Each row is a point. Examples show where two turns around zero, p and q, send a point. Where does a point land after both, in the order given? Backwards means that the second turn is done in reverse. Each puzzle has new turns, and all numbers are rounded.

Turn p:
[26 -32] -> [41 5]
[-32 22] -> [-36 -15]
[-25 5] -> [-18 -18]
[-20 31] -> [-37 0]
[52 -26] -> [50 30]
Turn q:
[-49 -20] -> [-44 29]
[44 16] -> [38 -27]
[-16 -22] -> [-27 1]
[20 26] -> [33 -2]
Where do these land?
p, then q backwards: [-38 12] -> [4 -40]
p, then q backwards: [68 -10] -> [-17 67]
q, then p backwards: [-37 -14] -> [1 40]
q, then p: [20 0] -> [20 1]
p, then q backwards: [-13 12] -> [-6 -17]

Turn p:
[-4 -24] -> [-10 -22]
[-15 -4] -> [-16 0]
[40 -34] -> [29 -44]
[-18 68] -> [1 70]
[-3 -5] -> [-4 -4]
Turn q:
[-23 14] -> [-6 26]
[-22 20] -> [-1 30]
[-20 -10] -> [-21 8]
[65 -24] -> [28 -64]
Where do these land?
q, then p: [38 29] -> [43 -20]
q, then p: [-48 -18] -> [-38 34]
p, then q backwards: [10 -11] -> [14 -4]

Turn p:
[-33 21 34] -> [-36 -36 8]
[39 -59 -2] -> [71 0 -2]
[2 26 9] -> [-20 3 18]
[-9 11 -41] -> [-14 32 -26]
Turn q:
[51 -6 35] -> [9 -47 39]
[-7 -24 -32] -> [0 -5 -40]
[-12 12 38] -> [-21 11 34]
[-32 19 -41] -> [14 43 -33]
Where do these land?
p, then q: [-13 -23 9] -> [2 -20 -19]
p, then q: [18 -7 12] -> [-1 -16 16]
q, then p: [11 20 -73] -> [20 72 17]
q, then p: [-16 10 53] -> [-28 -48 9]

Turn p:
[-18 -35 25] -> [23 -36 -18]
[37 25 45] -> [19 -7 60]
[-22 20 -15] -> [-33 1 -6]
[4 -11 -54] -> [-8 42 -35]
Turn q:
[18 28 25] -> [10 35 -20]
[64 -25 0] -> [57 16 34]
[-37 -13 -12] -> [-31 -27 4]
[-14 -15 31] -> [-26 20 18]
[-31 25 -43] -> [-11 -44 -37]
Where do these land?
q, then p backwards: [-55 -29 24] -> [-27 61 -5]
q, then p: [20 -32 -13] -> [32 -13 20]
q, then p: [36 14 8] -> [0 28 27]
p, then q backwards: [-1 48 -19] -> [-28 -18 39]

Turn p:
[22 -15 -23 46] -> [18 -7 48 26]
[51 15 -42 33] -> [-3 30 66 18]
[-21 -9 -6 -29] -> [5 11 -35 5]
[-44 19 32 -10] -> [-29 -30 -39 -10]
[-9 -10 39 -41] -> [9 -3 -41 -40]
Turn q:
[46 1 28 -42] -> [51 -4 40 -20]
[40 -10 -17 43] -> [1 -38 -34 -35]
[-61 -35 -4 -6] -> [-60 17 23 23]
[-28 -3 -32 6] -> [-32 23 -18 0]
[-28 41 -15 10] -> [0 26 -35 29]
[31 6 39 -11] -> [40 -23 23 3]
Where do these land?
p, then q: [5 -16 -6 42] -> [-1 -43 14 0]
q, then p backwards: [-53 -17 -8 -2] -> [-8 46 -31 4]
q, then p: [56 -22 -13 -20] -> [16 36 -27 -44]
p, then q: [-38 -2 4 -5] -> [-30 4 -15 -18]
q, then p: [18 19 70 -16] -> [37 -24 51 -36]
q, then p: [12 38 -48 1] -> [-28 52 9 17]

Turn p:
[-37 25 -15 -47 44 -35] -> [8 -3 -34 -69 29 -27]
[19 -64 47 45 29 5] -> [18 -30 88 15 8 19]
[33 -10 39 14 -43 -24] -> [35 7 23 45 -29 -26]
[15 37 -12 -24 -34 40] -> [-9 49 -39 17 -17 22]
[-16 10 8 26 22 -15] -> [-20 -7 21 -10 16 -25]
[26 6 -21 0 -7 -10] -> [8 -4 -21 25 14 -2]
[-40 -5 -45 -14 -11 40] -> [-39 -12 -36 -22 -22 40]
Turn q:
[-21 -18 12 -38 34 20] -> [-41 2 -12 -14 33 28]
[-31 -28 4 -18 -17 -31] -> [-32 7 4 -29 0 -37]
[56 31 -26 -4 -33 -7] -> [52 18 -33 4 -42 1]
[-29 22 -12 -3 9 63] -> [-15 38 18 37 20 41]
[-9 -19 2 -8 -6 42] -> [-20 18 20 -7 -4 34]
[-16 -5 56 -10 -13 -40] -> [10 -9 12 -49 34 -37]
[58 27 -21 28 -23 -28] -> [60 -14 -21 14 -44 -17]
[-46 -13 10 -12 31 -49] -> [-40 -23 -10 -7 38 -46]
[39 4 -25 64 19 30] -> [27 -37 20 51 -36 35]
Where do these land?
p, then q backwards: [-14 17 -6 29 54 11] -> [-47 -20 34 -16 18 7]
q, then p: [-41 17 -17 10 14 -3] -> [-26 -13 24 -7 14 -30]
p, then q: [29 -39 -15 28 -21 -49] -> [-4 -58 27 -16 -42 -9]
q, then p: [-33 3 0 -37 60 3] -> [-44 -29 3 -46 30 16]
p, then q: [-3 -16 -12 -45 8 56] -> [-1 47 -5 14 -4 56]
q, then p: [3 4 6 23 -52 -19] -> [39 18 -4 22 -9 -35]
p, then q: [-17 -44 30 42 -14 20] -> [8 8 57 -45 12 2]
p, then q: [27 -5 -5 -37 -46 13] -> [33 18 4 26 -47 14]
q, then p: [48 62 19 -13 -3 -32] -> [28 -11 -32 46 58 16]

Turn p:
[-36 -22 -40 -12 38 -28] -> [-24 -4 -29 11 65 1]
[25 -2 -3 46 37 -20] -> [6 -41 26 17 19 -39]
[20 -18 16 -29 -20 0] -> [15 23 0 -37 -8 -2]
[-21 -8 -22 28 -9 -39] -> [-38 -17 -25 8 7 -30]
[3 41 49 -37 -25 16] -> [35 53 2 11 -45 13]
[43 50 40 -26 -41 61] -> [59 20 22 -7 -78 40]
[-36 -32 10 1 6 26] -> [-36 18 23 -5 16 26]
[2 -9 -48 30 15 -16] -> [-17 -50 -16 4 24 -10]
Turn q:
[38 -32 0 59 0 -41] -> [47 -7 11 67 -9 -26]
[14 2 13 -2 44 20] -> [15 27 -16 -1 35 16]
[4 24 -16 -51 7 4] -> [-15 27 -24 -37 -21 12]
[-16 -13 -29 -16 17 23] -> [1 -19 -33 -19 5 22]
[-25 49 -12 -13 -25 28] -> [-50 0 16 -21 -14 36]
[-51 30 4 -26 -5 -8] -> [-60 -2 -9 -22 1 -11]
[35 -60 39 50 -39 -27] -> [61 -26 55 35 1 -50]
Where do these land?
q, then p: [-42 -14 22 34 -47 -55] -> [-58 25 5 -6 11 -69]
p, then q: [6 -3 39 -36 -19 36] -> [-15 35 39 -30 -9 25]
q, then p: [19 -1 -42 21 18 18] -> [-1 -40 18 -15 -16 28]
q, then p: [-16 14 -18 -25 73 28] -> [15 -37 -23 27 35 59]
q, then p: [6 20 -50 0 28 56] -> [5 -27 17 -9 -5 76]
q, then p backwards: [2 -28 19 17 6 -21] -> [15 12 5 9 26 -27]
p, then q: [-3 -18 5 -32 -45 -31] -> [-34 10 -23 -19 -47 6]
q, then p: [28 32 26 21 -14 -32] -> [-5 8 9 36 -40 -32]

Turn p:
[57 -18 20 -20 -26 23 10 19] -> [47 26 0 -28 -38 -14 -2 -27]
[-20 22 28 -23 27 25 4 -50] -> [-20 51 15 39 14 27 -19 0]
[26 -3 45 8 7 -26 70 -19] -> [18 40 -12 -22 59 -19 -13 -47]
[-26 -14 -77 -12 14 -47 9 21] -> [-39 -67 -24 -44 10 30 -13 14]
[9 6 -10 16 7 9 -27 -47] -> [6 -14 15 49 0 21 -6 -16]
[-12 1 -86 22 -30 14 9 -18] -> [-42 -59 -42 20 -32 9 -3 -32]
[7 11 47 31 23 26 -26 50] -> [35 27 9 5 0 -16 63 38]
[-20 -24 19 -4 -10 19 -23 -16] -> [-15 9 41 14 -17 -9 3 -1]
[-21 19 13 -18 -11 -43 -25 61] -> [10 -14 -3 -35 5 -29 -8 72]
Turn q:
[-9 39 -14 -40 -28 2 29 43] -> [5 19 49 -32 6 -52 18 -7]
[-34 47 -19 -18 34 -25 32 0] -> [-3 -5 40 23 42 -19 25 -44]
[42 -43 -8 -33 29 36 -32 16] -> [63 10 -32 2 -19 11 28 43]
[2 -33 5 16 -50 -14 -37 -40] -> [-17 -41 -30 -22 -48 18 -32 -2]
[-30 6 33 37 23 37 -12 29] -> [9 40 7 -7 39 40 -35 9]
[-10 -55 62 19 -22 16 21 -36] -> [-45 -21 10 -1 -22 59 -18 54]
[46 14 -13 -48 -11 25 -35 -29] -> [38 11 -8 0 -69 -1 31 -15]
[6 39 -17 53 0 -33 27 -14] -> [-55 12 -17 25 19 -24 -11 -39]
[-20 -56 -25 14 15 3 4 3] -> [2 -32 -33 -17 34 18 13 24]
[8 41 -4 0 10 -47 3 27] -> [4 5 14 29 16 -52 -18 -23]
Where do these land?
q, then p: [-14 -41 -17 -12 -29 32 -42 -34] -> [-9 10 1 -22 -70 9 -21 -31]
p, then q backwards: [25 -18 5 3 30 -34 -6 -24] -> [-51 3 7 -9 25 2 -15 6]
q, then p backwards: [21 18 -9 0 -17 -11 18 -16] -> [-19 -10 -3 10 -23 26 7 0]
q, then p: [-18 10 15 -65 -7 -23 -18 -9] -> [38 17 39 -12 2 -34 -9 -34]
p, then q backwards: [-28 17 -50 -89 21 18 0 26] -> [11 -48 45 45 -56 50 -10 -26]
p, then q: [-54 9 20 6 16 1 59 24] -> [14 -14 41 10 55 -13 24 -43]
q, then p: [-11 2 -7 42 -8 48 8 -12] -> [-35 24 -25 20 -23 26 -7 19]
p, then q: [73 -49 16 37 -14 -13 3 12] -> [-24 -20 -9 53 -62 -6 35 30]
q, then p: [39 8 52 37 -8 9 -56 -27] -> [10 -36 -11 59 -60 -28 8 16]
q, then p: [-20 21 -12 7 28 6 66 42] -> [-7 34 -13 -9 69 25 15 29]
q, then p: [-14 22 -13 33 -11 -34 -32 17] -> [7 -35 33 25 5 31 -22 10]
